Each point is reached from the start by the listed moves, each made 0, 1 or 2 times, or once backwards (-1), plus a little noise. Is the number of moves made odd or even? Then give how often each move was made.

Moves:
(1): +0.43 +0.25
(2): -0.18 +0.31
Start: +0.08 -0.08
Points:
-0.28 +0.54 => even (0, 2)
-0.08 +0.24 => odd (0, 1)
+1.11 +0.13 => odd (2, -1)

Moves:
(1): +0.35 -0.05 +0.01 -0.04 -0.06 +0.01 +0.03 -0.28 +0.03 -0.05
(2): -0.06 +0.25 -0.08 -0.05 +0.06 +0.10 -0.21 -0.01 +0.07 +0.38
(3): -0.04 +0.28 +0.06 +0.06 -0.06 -0.26 +0.09 +0.13 -0.06 -0.05
(4): +0.04 +0.01 -0.27 +0.27 +0.04 +0.09 -0.03 +0.13 +0.12 +0.20
(5): +0.04 +0.20 +0.13 -0.05 +0.19 -0.01 -0.12 -0.08 +0.03 -0.34
(6): +0.36 +0.04 +0.41 -0.08 +0.11 +0.67 +0.54 +0.23 -0.15 +0.03
(7): -0.39 -0.16 -0.09 +0.17 -0.06 -0.10 +0.41 -0.12 +0.16 -0.02
(8): +0.02 -0.07 -0.03 -0.13 +0.10 -0.03 +0.17 +0.11 +0.04 +0.06
(9): -0.07 -0.21 +0.38 +0.10 +0.25 -0.14 +0.00 -0.12 +0.26 +0.17
Start: -0.23 -0.21 +0.05 +0.07 -0.07 -0.03 -0.06 +0.02 -0.31 -0.05
Points:
-1.84 +0.07 +0.17 +0.01 +0.57 -1.00 -0.28 -0.52 +0.52 +0.04 => odd (-1, 2, 0, -1, 2, -1, 2, 1, 1)
+1.71 -0.61 +0.49 -0.37 -0.34 +1.73 +0.91 +0.15 -1.02 -0.24 => odd (2, -1, -1, 0, -1, 2, -1, 0, -1)
-0.48 -0.86 -0.25 +0.63 +0.08 +0.57 +1.43 +0.97 -0.10 +0.49 => odd (-1, -1, 0, 2, -1, 1, 1, 2, 0)

Moves:
(1): +0.13 -0.04 +0.09 -0.16 +0.05 +0.08 +0.19 +0.10 +0.12 +0.02 -0.12 +0.08 +0.15 -0.03 -0.16 -0.04 -0.07 +0.07 -0.09 +0.03
(2): +0.09 +0.06 -0.02 +0.14 +0.08 +0.04 +0.10 +0.06 +0.03 +0.00 -0.05 -0.03 -0.17 +0.13 +0.07 +0.14 +0.06 +0.07 +0.06 -0.13
(3): +0.03 +0.01 +0.15 -0.07 +0.13 -0.20 +0.20 -0.19 -0.14 +0.45 +0.07 +0.15 +0.11 +0.09 -0.04 +0.06 +0.16 +0.05 +0.30 -0.03
(4): +0.14 +0.09 +0.10 +0.22 -0.05 -0.03 +0.12 -0.11 -0.09 -0.28 -0.07 +0.01 +0.13 -0.16 +0.12 +0.12 +0.25 +0.07 +0.25 +0.09
(5): +0.11 +0.09 +0.06 +0.00 +0.34 -0.13 -0.18 -0.01 +0.20 -0.14 +0.28 +0.01 +0.09 +0.19 -0.10 -0.04 +0.30 +0.18 +0.13 -0.03
(6): +0.06 +0.03 +0.22 -0.12 -0.12 +0.23 -0.13 -0.02 -0.04 -0.04 -0.09 +0.01 +0.19 +0.12 +0.20 +0.02 +0.08 -0.04 +0.09 -0.09
(7): +0.07 -0.07 -0.09 -0.08 -0.13 +0.03 +0.35 -0.02 +0.13 +0.11 +0.21 -0.11 -0.14 +0.04 +0.26 -0.04 -0.06 +0.01 -0.04 +0.10
(8): -0.05 -0.04 -0.14 -0.06 -0.15 -0.06 -0.26 +0.26 -0.24 +0.03 +0.02 +0.11 +0.32 +0.11 +0.14 +0.00 +0.09 +0.07 +0.12 +0.20
(9): +0.12 +0.10 -0.14 -0.08 -0.17 -0.04 -0.05 -0.14 +0.34 +0.12 +0.00 -0.17 +0.04 -0.13 -0.19 -0.15 +0.09 +0.11 +0.10 -0.12
(10): +0.08 +0.00 +0.05 +0.18 -0.01 +0.14 -0.05 -0.06 -0.09 +0.18 -0.06 -0.04 +0.09 -0.12 +0.07 -0.10 -0.03 -0.02 -0.22 -0.03
(11): +0.35 +0.13 -0.06 -0.10 +0.10 -0.07 -0.07 -0.10 -0.03 -0.10 +0.30 -0.03 +0.01 +0.02 +0.00 +0.11 -0.14 +0.07 -0.08 -0.07
(12): -0.03 -0.14 +0.01 +0.06 +0.04 -0.15 -0.20 -0.22 +0.05 +0.09 -0.16 +0.27 -0.23 +0.11 +0.04 -0.05 +0.17 +0.17 -0.17 -0.10
(13): +0.03 +0.21 -0.02 -0.04 +0.06 +0.08 +0.06 +0.03 +0.02 -0.05 +0.08 +0.00 -0.04 -0.10 +0.02 +0.21 +0.07 -0.22 -0.02 +0.06
(14): -0.17 +0.20 -0.12 +0.03 +0.11 -0.18 +0.00 -0.09 -0.07 -0.04 -0.17 -0.20 +0.24 +0.20 +0.11 +0.12 -0.01 +0.05 -0.04 -0.13
(15): +0.13 -0.09 +0.06 -0.27 +0.06 -0.13 -0.12 -0.03 -0.06 -0.22 -0.22 -0.36 -0.20 -0.28 +0.17 -0.16 +0.07 +0.13 +0.04 +0.01
(16): +0.07 -0.07 +0.03 +0.27 +0.15 -0.13 -0.26 +0.05 +0.23 +0.10 +0.09 +0.01 -0.14 +0.07 -0.05 +0.26 -0.04 -0.09 -0.08 +0.06
(17): +0.07 -0.15 -0.36 +0.16 -0.08 +0.11 +0.27 -0.09 +0.05 +0.02 +0.05 -0.25 +0.00 +0.40 -0.10 +0.26 +0.10 -0.08 -0.02 +0.05
(18): -0.28 -0.03 -0.23 -0.09 +0.21 +0.25 -0.03 -0.03 -0.09 -0.02 -0.16 +0.01 +0.25 -0.24 -0.07 +0.17 -0.22 +0.25 +0.17 +0.07
Start: -0.20 +0.06 +0.07 -0.04 +0.11 -0.14 -0.05 +0.02 -0.01 -0.04 -0.16 -0.19 -0.07 -0.23 -0.23 -0.05 +0.17 -0.21 -0.21 -0.21
Points:
-0.20 +0.70 -0.10 -0.22 -0.15 -0.30 +1.01 -0.36 -0.16 +0.07 -0.97 -0.56 +1.00 -1.47 -0.47 -0.34 +0.09 +0.73 +0.96 -0.35 => odd (1, 1, 1, 2, -1, -1, 0, 0, 2, 0, 0, -1, -1, 1, 0, -1, -1, 1)
+0.98 +0.23 -0.57 -0.91 +1.15 +0.88 +0.32 -0.74 +0.37 -0.51 +0.01 -0.55 +0.49 +0.36 +0.09 +0.82 +0.81 +0.89 -0.25 -0.47 => odd (2, 1, 0, 0, 2, 2, 1, 0, 0, 1, 2, 2, 2, 0, 1, -1, 2, 2)
+0.87 +0.14 -0.91 +0.17 +0.68 -0.27 -0.07 +0.63 +1.18 -0.28 +1.09 -0.86 -0.12 -0.02 -0.25 +0.61 -0.47 +0.62 -0.24 +0.05 => odd (1, 2, -1, 0, 1, -1, 2, 1, 1, 0, 2, -1, -1, 0, 0, 2, 0, 1)
+0.34 +0.36 -0.40 +1.00 +1.28 -0.52 +0.25 -1.32 -0.25 +0.41 -0.51 -0.86 -0.42 +0.40 -0.22 +1.61 +0.95 +0.10 +0.34 -0.76 => even (-1, 2, 2, 1, 0, 0, -1, -1, 0, 1, 1, 1, 1, 1, 1, 1, 2, 1)
-0.16 +0.13 -1.07 -0.23 +0.72 -0.66 +0.36 +0.15 +0.44 -0.12 -0.28 -1.58 -0.12 -0.26 +0.41 +1.09 +0.03 -0.11 -0.40 +0.46 => odd (1, 0, 0, 0, 0, -1, 2, 1, 0, 0, 0, 0, 2, 2, 2, 2, 1, 1)
+0.46 +0.38 +0.26 +0.54 +0.88 -0.54 -0.31 -0.45 +1.26 +2.03 -0.32 +0.83 -0.37 +0.31 -1.30 +0.82 +0.72 -0.12 -0.43 -0.90 => even (2, 2, 2, -1, 0, 0, -1, 0, 2, 1, 0, 2, 2, 0, -1, 2, 0, 0)
-0.15 -0.58 +0.94 +0.34 +0.54 +0.63 -0.10 -0.26 +0.36 +1.18 -0.74 +1.19 -0.25 +0.72 -0.79 +0.52 +0.55 -0.64 -0.90 -0.53 => even (2, 0, 1, -1, 0, 2, -1, -1, -1, 1, -1, 2, 1, -1, -1, 1, 1, 0)
-0.23 -0.09 +0.96 -0.08 +2.06 -1.16 -0.58 -0.23 +0.27 -0.70 -0.89 +0.11 -0.70 -0.88 -0.60 +0.15 +1.12 +0.88 +0.61 -0.32 => even (1, 1, 1, 1, 2, -1, -1, -1, -1, -1, -1, 1, 0, 0, 2, 1, -1, 1)
-0.34 +0.57 -0.20 -0.30 +1.03 -0.74 -0.19 -0.80 +0.50 +1.34 -0.27 +0.53 +0.47 +0.98 -0.56 +1.09 +0.36 +0.38 +0.04 -0.98 => odd (1, 1, 2, -1, 0, 1, 0, 0, 1, -1, 1, 2, 1, 2, -1, 1, 0, 1)
+0.82 -0.54 +0.13 +0.43 +0.74 -0.49 +0.19 -0.11 +0.12 +1.41 +0.15 +0.28 -0.67 +0.11 -0.21 +0.38 -0.85 +0.06 -1.57 -0.30 => odd (2, 1, 1, -1, -1, -1, 1, 0, -1, 2, 2, 1, -1, 0, 0, 2, 0, 0)

Moves:
(1): -0.25 +0.26 +0.08 +0.11 -0.06 +0.00 +0.12 +0.03 -0.08 -0.24 -0.17 +0.14 -0.15 +0.11 +0.16 +0.19 -0.23 +0.08 -0.06 +0.26 +0.12 +0.14 +0.27 +0.15 -0.21
(2): -0.18 +0.00 +0.13 +0.05 +0.24 +0.13 +0.19 -0.22 -0.08 +0.00 +0.15 +0.03 -0.06 -0.05 +0.05 -0.19 -0.10 -0.03 -0.05 +0.00 -0.24 -0.02 +0.00 +0.22 +0.00
(3): +0.15 +0.11 -0.24 +0.15 -0.12 -0.04 -0.34 -0.26 -0.03 -0.06 -0.27 +0.16 -0.21 -0.18 -0.31 +0.03 -0.28 -0.31 +0.08 +0.11 +0.04 -0.10 +0.07 -0.02 +0.02
(4): -0.23 -0.02 -0.16 +0.09 +0.10 +0.16 +0.07 -0.05 -0.20 -0.14 +0.07 -0.13 -0.01 -0.08 -0.07 -0.01 -0.16 -0.07 +0.03 +0.07 +0.00 -0.03 +0.15 -0.11 -0.09
(5): -0.17 -0.10 +0.15 -0.02 +0.02 +0.17 +0.08 +0.02 +0.27 -0.10 +0.09 +0.07 +0.32 +0.09 +0.06 -0.06 -0.08 +0.07 -0.01 -0.21 -0.32 -0.03 -0.02 -0.14 +0.13
(6): +0.02 +0.02 -0.08 -0.03 +0.02 +0.08 -0.11 -0.01 -0.01 -0.02 +0.00 -0.09 -0.02 -0.06 +0.11 +0.05 +0.00 +0.06 -0.16 +0.23 -0.06 +0.16 +0.05 +0.05 -0.10
(7): -0.19 -0.02 +0.00 -0.02 -0.10 -0.07 -0.09 +0.00 +0.04 +0.05 +0.02 +0.13 -0.11 -0.02 -0.02 -0.08 +0.29 -0.16 -0.06 +0.12 -0.11 +0.22 -0.23 +0.29 -0.34
(8): +0.21 -0.08 +0.00 -0.17 -0.13 +0.09 +0.00 +0.03 +0.08 -0.28 +0.05 -0.02 +0.07 +0.04 +0.02 +0.05 +0.16 +0.21 +0.19 +0.10 +0.04 -0.01 -0.06 -0.16 -0.18
(9): +0.27 +0.08 +0.00 +0.03 +0.03 -0.03 +0.05 +0.20 -0.03 -0.01 +0.02 -0.14 +0.02 +0.03 +0.00 +0.10 -0.02 +0.06 -0.05 -0.15 -0.08 +0.01 +0.03 +0.10 -0.09
(10): -0.02 -0.34 +0.11 -0.30 -0.20 -0.13 +0.11 -0.04 -0.09 -0.21 +0.07 -0.06 +0.16 +0.03 +0.11 +0.09 -0.09 +0.25 -0.21 -0.15 -0.03 +0.35 -0.04 -0.35 +0.10
(11): +0.21 +0.01 +0.06 +0.11 +0.02 -0.06 -0.09 -0.05 -0.01 +0.04 +0.41 +0.05 -0.22 -0.52 -0.11 +0.33 +0.36 -0.36 +0.07 +0.18 +0.20 +0.38 -0.22 +0.08 -0.16
(12): -0.01 +0.03 -0.09 +0.23 -0.08 +0.05 -0.06 -0.12 -0.13 -0.07 +0.05 -0.12 -0.25 -0.26 +0.09 -0.02 +0.15 -0.12 -0.02 -0.01 -0.23 -0.13 +0.14 -0.08 +0.04
(13): -0.24 +0.08 -0.12 +0.04 +0.09 +0.16 +0.12 -0.07 -0.02 -0.08 -0.13 +0.03 -0.19 -0.06 +0.02 -0.21 +0.22 +0.04 +0.11 -0.08 -0.35 +0.06 -0.03 +0.22 +0.23
(14): -0.05 +0.14 +0.13 -0.17 +0.00 -0.09 +0.12 +0.15 -0.14 -0.10 -0.21 -0.07 -0.08 +0.09 -0.01 +0.29 +0.00 +0.09 -0.17 +0.16 -0.02 +0.02 -0.26 -0.09 +0.07
(15): +0.08 -0.08 -0.03 +0.05 -0.06 +0.19 +0.15 -0.12 -0.14 +0.08 +0.01 -0.22 +0.26 +0.22 +0.10 +0.17 -0.14 +0.05 -0.05 -0.06 -0.01 -0.16 +0.19 +0.02 +0.12
(16): +0.14 +0.03 +0.19 -0.06 -0.09 -0.08 -0.12 +0.00 +0.24 +0.01 +0.15 +0.09 -0.34 -0.04 -0.34 +0.13 +0.10 +0.06 -0.06 +0.04 -0.06 -0.03 +0.06 +0.14 +0.10
(17): +0.06 +0.00 +0.04 -0.01 -0.11 -0.06 -0.01 -0.06 +0.26 -0.02 -0.15 +0.00 +0.08 -0.04 -0.13 -0.05 -0.12 +0.04 -0.21 -0.05 +0.15 -0.05 -0.06 -0.03 +0.12
(18): +0.00 -0.04 -0.22 +0.07 +0.02 -0.12 +0.17 +0.13 -0.09 +0.08 -0.14 +0.03 +0.06 +0.03 +0.08 +0.01 -0.15 -0.10 +0.06 +0.09 +0.02 -0.19 -0.09 -0.01 +0.13
(19): -0.01 -0.18 -0.10 +0.18 +0.27 +0.19 +0.37 +0.12 -0.21 -0.04 +0.10 +0.03 -0.09 +0.14 +0.21 +0.04 +0.18 +0.12 -0.12 -0.26 -0.06 -0.07 -0.01 -0.20 +0.04
(20): +0.33 -0.02 +0.24 -0.15 -0.32 +0.22 -0.36 +0.19 +0.29 +0.01 -0.04 +0.15 -0.11 -0.31 -0.21 +0.04 +0.02 -0.09 -0.06 +0.15 +0.16 -0.06 +0.02 +0.13 -0.02
(21): -0.03 -0.19 +0.19 -0.21 -0.25 -0.59 +0.03 +0.09 +0.04 +0.19 -0.15 +0.20 +0.19 -0.04 -0.15 +0.64 -0.39 +0.65 -0.16 -0.11 +0.45 +0.11 -0.20 -0.03 -0.27
(22): -0.04 -0.10 -0.01 +0.16 -0.02 +0.08 -0.02 -0.07 -0.08 -0.05 +0.17 -0.09 -0.15 +0.02 -0.01 -0.04 -0.11 +0.04 +0.07 -0.10 -0.03 -0.02 -0.17 +0.04 +0.23
(23): +0.03 -0.10 +0.21 +0.18 +0.16 +0.10 +0.22 +0.09 +0.14 +0.14 -0.10 +0.00 +0.11 +0.00 -0.01 -0.03 -0.05 +0.06 +0.09 +0.03 +0.12 +0.03 +0.07 -0.08 -0.25
(24): +0.01 -0.30 -0.08 +0.02 +0.06 +0.01 -0.03 +0.11 -0.12 -0.25 -0.15 -0.12 +0.08 +0.06 +0.21 +0.08 +0.09 +0.04 -0.06 -0.02 +0.16 -0.06 +0.01 -0.14 +0.02
Start: -0.10 +0.12 +0.02 -0.08 +0.24 -0.07 +0.14 +0.13 +0.07 +0.10 -0.21 -0.03 +0.09 +0.36 -0.05 -0.08 -0.03 +0.16 -0.01 -0.08 +0.07 +0.28 +0.12 +0.01 +0.16
Points:
-0.63 -0.77 -1.02 +0.33 +0.53 +1.46 +0.89 +0.03 -0.66 -0.55 +0.19 -0.41 -0.24 -0.03 +0.63 -1.13 +0.62 -0.75 -0.87 -1.17 -2.85 +0.37 -0.10 +0.19 +1.43 => odd (-1, 1, 1, 1, 2, 1, 2, -1, 2, 2, 0, 1, 2, 0, 1, 0, 0, 2, 2, 1, -1, 0, -1, 0)
+1.59 -0.47 +0.45 +0.07 -0.25 +0.05 -0.50 -0.21 +0.83 +0.16 +0.04 +0.72 -1.16 -1.39 -1.66 +0.46 -0.66 -1.46 -0.75 +0.76 +1.48 +0.63 +0.04 -0.35 +1.03 => even (0, 1, 2, 0, -1, 0, -1, -1, -1, 2, 2, -1, -1, 0, 0, 2, 2, 2, 1, 2, -1, 0, 1, 0)
+0.18 -0.63 -0.30 -1.02 -1.60 -0.27 -0.51 +0.42 -0.08 -0.92 -1.14 +0.44 -0.69 -0.86 -0.16 +0.89 +0.42 +0.79 -0.06 +0.86 -0.23 +0.75 -0.51 -0.56 +0.12 => even (0, -1, 1, 0, 0, 1, 1, 2, -1, 2, 0, 2, 2, 1, 0, 0, -1, 2, 0, 2, 1, 0, 0, 0)
-0.11 +0.09 -1.04 +1.36 +1.20 +0.44 +0.72 -0.38 -0.62 -0.85 -0.59 +0.34 -0.49 -0.39 +1.18 -0.18 +0.63 -1.56 -0.10 +1.33 +0.04 +1.20 +0.26 +0.78 -1.49 => odd (2, 2, 2, -1, 0, 2, 2, 1, 1, 0, 2, 0, 0, -1, 0, -1, 1, 2, 1, -1, -1, -1, 1, 2)
-0.13 -0.18 +0.73 -0.92 -1.04 -0.10 -0.52 -0.46 +1.74 -0.83 -0.54 +0.61 +0.61 +0.27 -0.71 -0.54 +0.43 +0.44 -0.05 -0.39 -0.64 +1.01 -0.69 +0.06 -0.01 => odd (0, 0, 1, -1, 2, -1, 2, 2, 0, 1, 0, 0, 1, 0, 0, 0, 2, -1, -1, 0, 0, 0, 0, 0)
-1.21 -0.32 -0.32 +1.70 +1.43 +0.30 +2.18 +0.50 -0.13 -1.39 -1.17 -0.02 -0.76 +0.07 +0.33 +0.64 -1.13 +1.29 -0.75 -0.65 -0.84 -0.29 +1.13 -0.51 +0.41 => odd (2, 1, 1, 2, 2, 1, -1, 0, 2, 0, 0, 2, 2, 0, -1, 2, 2, 2, 2, -1, 1, 0, 2, 2)
+0.43 +1.10 -0.23 +0.93 +1.69 +0.53 +0.34 -0.46 -0.06 +0.94 +0.52 -0.34 -0.81 -0.52 -0.49 -0.36 +0.51 -1.27 +0.31 +0.31 -0.78 +0.80 -0.58 +0.94 +0.75 => even (-1, 1, 1, -1, 0, 2, -1, -1, 1, -1, 2, -1, 1, 1, 0, 0, 0, 0, 0, -1, -1, 1, 1, -1)
+0.27 -0.26 -0.13 +0.94 +1.45 +1.58 +0.58 -0.14 -0.38 -0.44 +1.52 -0.69 -0.26 -0.44 +0.26 -0.18 +1.10 -0.83 -0.07 -0.22 -0.33 +0.47 -0.82 -0.55 +0.26 => odd (-1, 1, 0, 1, 1, 1, 0, 1, 0, -1, 2, 0, -1, 1, 0, -1, 1, -1, 2, 0, -1, 2, 0, 0)
